Each point is reached from the start by the listed moves, each made 0, 1 or 2 times, or once backwards (-1), plus a little noise. Say if it took an odd or an even number of moves. Then give how often each move was made.

Moves:
(1): [ 41   3  29  -7 -31]
(2): [  8   7  10 -15  -5]
Start: [  3   3  12 -14 -13]
Points:
[ 60  19  60 -52 -56] => odd (1, 2)
[-45  -7 -28   8  22] => even (-1, -1)
[-21  13   2 -37   7] => odd (-1, 2)

Moves:
(1): [ 5 -1  9  0 -3 -6  6  1 -3 -2  2]
(2): [-5  3  0  2 -4 -1 -7  0  2  0 -1]
(3): [-9  2 -8  2 -3  1  1 -7 -1 -4 -5]
(4): [-8 -2 -1  5 11 13 -5 -2 -2 -8  7]
(5): [-5 -5  1 -8 -2 12  3  0 -2  4  5]
(6): [-2 -4  2 -3 -1 -1 -2 -7  7 -5 -9]
(7): [-2  8  1 -7 -7 -1  1  0  1  2  7]
(8): [-3  0  6  3  5  6  8  7  5 -3 -2]
(9): [ -3 -12   8   0   5   2   8  -5   7   7   4]
Start: [-1  2  6 10  6 -2  3  2 -4 -1  2]
Points:
[ -5   0  -8 -15 -24  -3  11 -16 -18  -6 -15] => even (1, -1, 2, -1, 2, 1, 0, -1, -1)
[-45   5   0  26  26  60  -3  19 -15 -21  12] => even (0, 2, 1, 2, 2, -1, -1, 2, -1)
[-7 -7 20  6 18 23 29 16  2 -3  4] => even (0, -1, 0, 0, 1, 0, 0, 2, 0)
[-11 -15   2  13  11   9  12 -17 -23 -17   3] => odd (2, -1, 2, 1, 1, 0, -1, -1, 0)
[-28 -30  38  -3  12  18   6 -28  10 -10  22] => even (2, 1, 0, 2, 1, 2, 1, -1, 2)
[-11 -52  22 -10  16  19  19 -28  14   9  -1] => odd (0, -1, 0, 0, 2, 2, -1, -1, 2)
